Each row is a point. The ring and each string are closed loops that go straight from each point to the next, and from the last back to the first. Before rounding, they use only three directions, however many columns there are. How many times does the string pass through the ring? Passing back the other way cancels.

Ring (8 x 3):
|  48 | -12 |   4 |
|  30 |  14 |  -7 |
|  10 |  23 | -11 |
| -31 |  11 | -11 |
| -39 |  -5 |  -8 |
| -24 | -39 |   2 |
|   2 | -51 |  10 |
|  37 | -41 |  13 |
String (7 x 3):
|  13 | -20 |  11 |
|  32 | -26 | -20 |
|  60 | -21 | -13 |
|  27 | -10 | -14 |
|  14 |  -8 |  24 |
|  43 |  -9 |  30 |
|  34 | -24 |  29 |
Times through: 0

Ring:
|  23 |  32 |  -7 | -12 |   8 | -17 | -10 |  -4 | -15 |
|   6 |  54 |   0 |  -9 |   7 | -11 | -15 |  -9 | -19 |
| -35 |  52 |   9 |  -2 |  -8 |   1 | -15 |  -7 | -16 |
| -60 |  24 |   8 |   5 | -24 |   7 | -10 |  -1 | -10 |
| -58 | -18 |  -3 |   7 | -34 |   3 |  -2 |   7 |  -3 |
| -15 | -34 | -11 |  -3 | -22 |  -9 |   3 |  10 |  -2 |
|  16 |  -9 | -11 | -11 |  -4 | -16 |  -1 |   5 |  -8 |
String:
|  47 |  36 | -16 | -15 |  19 | -26 | -10 |  -7 | -17 |
|  45 |  37 |   1 | -22 |  17 | -18 |  -9 |  -3 | -18 |
|  12 |  22 |  10 | -17 |   1 |  -7 |  -7 |   2 | -14 |
|  -1 |  18 |   3 | -11 |  -5 |  -7 |  -7 |   1 | -12 |
|   6 |  23 | -18 |  -3 |   1 | -19 |  -9 |  -5 | -12 |
|  32 |  26 | -23 |  -9 |  11 | -26 |  -9 |  -6 | -14 |
|   9 |  15 | -16 |  -5 |   0 | -18 |  -7 |  -3 | -11 |
|  -2 |  10 |  -8 |  -6 |  -6 | -12 |  -6 |   0 | -10 |
|  -3 |   8 | -12 |  -4 |  -7 | -13 |  -6 |   0 |  -9 |
| -12 |   6 |  -2 |  -6 | -11 |  -7 |  -5 |   2 |  -9 |
|   1 |  -8 |   2 | -12 | -11 |  -7 |  -1 |   7 |  -8 |
|   1 | -13 |   5 | -13 | -12 |  -5 |   0 |   9 |  -7 |
|  -8 |  -1 |  -4 |  -6 | -11 |  -9 |  -3 |   4 |  -8 |
|   2 |  -5 | -19 |  -3 |  -8 | -17 |  -3 |   2 |  -7 |
|  22 | -15 | -31 |  -4 |  -2 | -27 |  -1 |   1 |  -6 |
|   8 |   0 | -21 |  -4 |  -4 | -19 |  -4 |   0 |  -8 |
|  -3 |   5 |  -6 |  -7 |  -8 | -10 |  -5 |   2 | -10 |
|  -2 |   6 |   3 | -11 |  -8 |  -6 |  -5 |   4 | -10 |
|   4 |  16 | -18 |  -3 |  -2 | -18 |  -7 |  -3 | -11 |
|  35 |  28 | -29 |  -7 |  13 | -30 |  -9 |  -8 | -14 |
Times through: 1

Ring (10 x 14):
|   1 |   5 | -17 | -20 | -19 | -29 | -31 |  14 |  -8 |  27 |  24 |   6 | -10 |  20 |
|   7 |  32 | -22 | -27 | -15 | -26 | -24 |  24 |   5 |  28 |  17 |  -3 | -21 |  11 |
|  14 |  43 | -17 | -26 |  -6 | -21 | -14 |  23 |  13 |  25 |   6 |  -5 | -22 |   1 |
|  20 |  42 |  -8 | -22 |   3 | -13 |  -2 |  12 |  19 |  20 | -10 |  -4 | -17 |  -9 |
|  19 |  22 |   1 | -12 |   8 |  -4 |   7 |  -7 |  22 |  15 | -24 |   2 |  -4 | -14 |
|  13 | -12 |   8 |  -1 |   5 |  -1 |   7 | -28 |  14 |  12 | -27 |  11 |  13 |  -9 |
|   9 | -30 |  12 |   3 |   4 |  -3 |   3 | -35 |   5 |  11 | -22 |  18 |  20 |  -4 |
|   8 | -39 |  15 |   3 |   2 |  -9 |  -5 | -34 |  -9 |  13 | -10 |  23 |  21 |   2 |
|   6 | -35 |  11 |  -1 |  -3 | -17 | -14 | -24 | -16 |  16 |   3 |  23 |  15 |   9 |
|   2 | -20 |  -2 | -10 | -12 | -25 | -25 |  -6 | -17 |  22 |  17 |  16 |   4 |  17 |
String, 21 rows:
|   0 | -49 |   8 |   6 |  -6 |  -6 |  -7 | -39 |  -3 |  14 | -13 |  21 |  26 |   7 |
|   3 | -60 |  19 |   9 |  -1 |  -9 |  -7 | -44 | -16 |  12 |  -8 |  29 |  30 |   7 |
|  13 | -47 |  28 |   6 |  10 | -14 |  -5 | -37 | -25 |  10 |  -3 |  32 |  23 |   1 |
|  16 | -21 |  20 |  -2 |   9 | -17 |  -6 | -21 | -18 |  13 |   0 |  24 |  10 |  -1 |
|   8 |  -9 |   0 |  -9 |  -5 | -16 | -12 | -10 |  -3 |  19 |   1 |  12 |   3 |   6 |
|  -1 | -29 |  -4 |  -6 | -14 | -19 | -22 | -14 |  -9 |  21 |   9 |  16 |  10 |  16 |
|  -3 | -44 |   2 |  -2 | -14 | -21 | -24 | -21 | -20 |  20 |  13 |  23 |  16 |  20 |
|   3 | -56 |  18 |   4 |  -4 | -21 | -19 | -31 | -32 |  15 |  12 |  32 |  22 |  15 |
|  12 | -38 |  22 |   2 |   6 | -16 |  -8 | -29 | -22 |  13 |   1 |  28 |  17 |   3 |
|  19 | -16 |  21 |  -2 |  12 | -14 |  -1 | -22 | -12 |  12 |  -7 |  22 |   9 |  -6 |
|   5 | -15 |  -1 |  -7 |  -7 | -13 | -11 | -15 |   1 |  18 |  -4 |  12 |   7 |   6 |
|   0 | -35 |   1 |   0 |  -9 |  -7 |  -9 | -29 |   3 |  16 | -11 |  16 |  18 |   7 |
|  -1 | -56 |  10 |  11 |  -4 |   4 |   2 | -51 |   8 |  10 | -29 |  21 |  33 |   1 |
|   9 | -38 |  15 |   8 |   5 |   5 |  10 | -46 |  12 |   8 | -34 |  18 |  26 |  -9 |
|   2 | -35 |   2 |   5 |  -4 |   6 |   5 | -41 |  21 |  12 | -34 |  12 |  24 |  -4 |
|   4 | -19 |  -1 |  -2 |  -5 |  -1 |   0 | -27 |  17 |  15 | -24 |   9 |  14 |  -2 |
|  11 |  -6 |   2 |  -7 |   0 |  -8 |  -2 | -16 |   8 |  15 | -14 |  10 |   6 |  -3 |
|  17 |   3 |   9 |  -8 |   7 | -12 |  -1 | -12 |   2 |  15 | -10 |  12 |   2 |  -7 |
|  21 | -11 |  21 |   1 |  16 |  -2 |  12 | -30 |   5 |   8 | -27 |  17 |  13 | -16 |
|   5 | -50 |  16 |  12 |   3 |   6 |   9 | -53 |  10 |   8 | -36 |  21 |  32 |  -6 |
|   1 | -48 |   8 |   7 |  -5 |  -2 |  -2 | -42 |   4 |  12 | -21 |  20 |  27 |   3 |
Times through: 1

Ring (9 x 14):
|   8 | -39 |   2 |   7 |   1 |   2 |  -7 | -12 | -10 | -20 |  -5 | -15 | -12 |   3 |
|   4 | -20 |   2 |   7 |  -2 |  10 |   0 |  -7 | -17 | -14 |   7 |  -8 | -10 |   3 |
|  -1 |   0 |  -2 |   4 |  -3 |  16 |   4 |  -2 | -20 |  -6 |  13 |  -5 |  -6 |   1 |
|  -8 |  26 | -11 |  -4 |   0 |  19 |   7 |   4 | -16 |   9 |  18 |  -2 |   3 |  -1 |
| -11 |  36 | -19 | -12 |   5 |  16 |   7 |   5 |  -7 |  18 |  14 |  -3 |  10 |  -3 |
|  -9 |  27 | -26 | -16 |  10 |   7 |   0 |   1 |   1 |  16 |   1 | -11 |  12 |  -5 |
|  -2 |   4 | -29 | -12 |  11 |  -3 | -10 |  -5 |   3 |   3 | -14 | -20 |   9 |  -5 |
|   7 | -27 | -22 |  -4 |   8 |  -9 | -16 | -12 |   1 | -13 | -22 | -26 |   0 |  -3 |
|  10 | -43 | -10 |   3 |   5 |  -7 | -14 | -15 |  -2 | -20 | -19 | -24 |  -7 |   1 |
String (32 x 14):
|  -6 |  27 |  -9 |   2 |  -6 |  23 |   8 |   6 | -27 |   2 |  23 |  -1 |  -1 |  -1 |
| -10 |  17 |   8 |  -5 |   3 |  24 |  15 |   2 |  -9 |  14 |  28 |   9 |  -2 |   4 |
|  -6 |   3 |   4 |  -5 |   5 |  16 |   8 |  -3 |  -5 |   8 |  16 |   1 |  -2 |   4 |
|  -3 |  -4 |  -3 |  -3 |   4 |  10 |   2 |  -4 |  -6 |   1 |   7 |  -6 |  -2 |   2 |
|   5 | -11 | -13 |   6 |  -3 |   6 |  -6 |  -5 | -20 | -16 |  -2 | -16 |  -6 |  -2 |
|  10 | -28 |  -4 |  15 |  -8 |   7 |  -7 |  -8 | -27 | -27 |  -1 | -16 | -14 |   1 |
|  13 | -40 |  -4 |  18 |  -8 |   3 | -10 | -10 | -27 | -34 |  -6 | -19 | -16 |   1 |
|  13 | -48 |   4 |  15 |  -5 |   2 |  -9 | -13 | -19 | -31 |  -6 | -17 | -17 |   4 |
|   4 | -45 |  17 |   3 |   5 |   5 |   0 | -14 |   1 | -12 |   2 |  -6 | -13 |   8 |
|   1 | -25 |   5 |  -3 |   7 |   5 |   0 | -10 |   2 |  -4 |   2 |  -7 |  -6 |   5 |
|   0 | -11 |  -7 |  -3 |   5 |   5 |  -2 |  -7 |  -3 |  -3 |   0 | -11 |  -2 |   1 |
|   8 | -29 | -10 |   6 |   0 |   0 | -10 | -10 | -13 | -20 | -10 | -20 |  -8 |   0 |
|   4 | -22 |  -7 |   2 |   3 |   2 |  -6 |  -9 |  -8 | -12 |  -5 | -15 |  -6 |   1 |
|  12 | -37 | -10 |  11 |  -3 |  -2 | -13 | -11 | -18 | -29 | -13 | -23 | -11 |   0 |
|  17 | -56 |  -3 |  19 |  -7 |  -3 | -15 | -15 | -24 | -41 | -14 | -25 | -19 |   2 |
|  11 | -53 |  12 |  14 |  -3 |   4 |  -6 | -15 | -15 | -29 |  -2 | -13 | -19 |   6 |
|   1 | -29 |  15 |   2 |   4 |  10 |   4 | -10 |  -3 |  -6 |   9 |  -2 | -11 |   7 |
|  -4 |  -8 |   4 |  -7 |   8 |  10 |   5 |  -6 |   2 |   6 |   9 |  -3 |  -2 |   4 |
|  -1 |  -6 |  -8 |  -3 |   4 |   7 |  -1 |  -5 |  -7 |  -3 |   2 | -10 |  -2 |   0 |
|  -1 |  -5 |  -6 |  -1 |   2 |   9 |   0 |  -4 | -10 |  -3 |   5 |  -8 |  -3 |   1 |
|   3 |  -1 | -13 |   8 |  -6 |  11 |  -3 |  -1 | -26 | -14 |   5 | -13 |  -6 |  -2 |
|   2 |  16 | -16 |  13 | -13 |  19 |   1 |   5 | -42 | -16 |  15 | -10 |  -6 |  -4 |
|  -8 |  32 |  -7 |   2 |  -6 |  26 |  11 |   7 | -28 |   5 |  27 |   3 |  -1 |  -1 |
|  -8 |  37 | -13 |   0 |  -5 |  24 |  10 |   8 | -26 |   7 |  24 |   0 |   2 |  -3 |
| -10 |  44 | -16 |  -3 |  -4 |  24 |  10 |   9 | -25 |  11 |  24 |   0 |   5 |  -4 |
| -16 |  40 |  -3 | -14 |   6 |  25 |  17 |   6 |  -5 |  26 |  29 |   9 |   7 |   1 |
| -11 |  18 |  -1 | -13 |   9 |  16 |  11 |   0 |   3 |  20 |  17 |   3 |   5 |   2 |
|  -5 |   4 |  -8 |  -7 |   7 |   9 |   2 |  -3 |  -2 |   6 |   6 |  -7 |   2 |   0 |
|  -3 |  17 | -18 |  -3 |   0 |  12 |   0 |   1 | -16 |   1 |   7 | -10 |   3 |  -3 |
|  -4 |  40 | -30 |   2 |  -8 |  18 |   1 |   9 | -35 |  -2 |  13 | -10 |   4 |  -8 |
| -10 |  40 | -13 |  -5 |  -2 |  23 |  11 |   8 | -20 |  13 |  24 |   2 |   5 |  -2 |
| -12 |  35 |  -4 |  -6 |   0 |  25 |  14 |   6 | -15 |  16 |  27 |   6 |   3 |   0 |
Times through: 4
String (18 x 14):
|  14 | -45 |  -2 |  16 |  -6 |   1 | -11 | -12 | -23 | -34 |  -8 | -20 | -16 |   2 |
|  15 | -60 |   2 |  14 |  -1 |  -4 | -13 | -17 | -13 | -34 | -14 | -22 | -17 |   4 |
|  16 | -52 | -14 |  11 |  -1 | -10 | -20 | -16 | -14 | -35 | -24 | -30 | -12 |  -1 |
|   5 | -21 | -14 |  -1 |   4 |  -1 |  -9 |  -9 |  -5 | -12 | -11 | -19 |  -3 |  -1 |
|  -1 | -16 |  -7 |  -8 |  11 |   1 |  -3 |  -9 |   6 |   1 |  -5 | -12 |   0 |   1 |
|  -4 | -11 |  -5 | -13 |  14 |   2 |  -1 |  -9 |  12 |   8 |  -3 |  -9 |   3 |   2 |
|   0 |  -7 | -13 |  -5 |   7 |   3 |  -4 |  -6 |  -2 |  -1 |  -4 | -14 |   1 |  -1 |
|  -3 |  -8 |  -8 | -11 |  11 |   3 |  -2 |  -7 |   7 |   6 |  -2 | -10 |   3 |   1 |
|  -1 | -21 |  -9 | -14 |  17 |  -5 |  -6 | -12 |  18 |   5 | -13 | -15 |   3 |   1 |
|  16 | -50 | -28 |   2 |   6 | -19 | -27 | -17 |  -2 | -30 | -38 | -38 |  -4 |  -5 |
|   6 | -40 |  -4 |  -4 |  11 |  -6 | -10 | -15 |   8 | -10 | -15 | -18 |  -5 |   3 |
|  -1 | -25 |   5 |  -7 |  11 |   3 |   0 | -11 |  10 |   2 |   0 |  -7 |  -3 |   5 |
|  11 | -57 |  10 |   8 |   3 |  -1 |  -8 | -17 |  -4 | -24 |  -8 | -15 | -16 |   6 |
|  15 | -45 |  -5 |  18 |  -8 |   0 | -13 | -12 | -26 | -36 | -10 | -22 | -16 |   1 |
|   7 | -22 |  -8 |   9 |  -4 |   5 |  -7 |  -7 | -20 | -21 |  -3 | -17 |  -9 |   0 |
|  -3 |  -9 |   3 |  -5 |   7 |  10 |   4 |  -6 |  -1 |   3 |   8 |  -4 |  -3 |   4 |
|  -2 | -10 |   0 |  -3 |   5 |   9 |   2 |  -6 |  -3 |   0 |   6 |  -6 |  -3 |   3 |
|   3 | -11 | -11 |   2 |   1 |   5 |  -5 |  -6 | -12 | -10 |  -2 | -14 |  -4 |  -1 |
Times through: 1
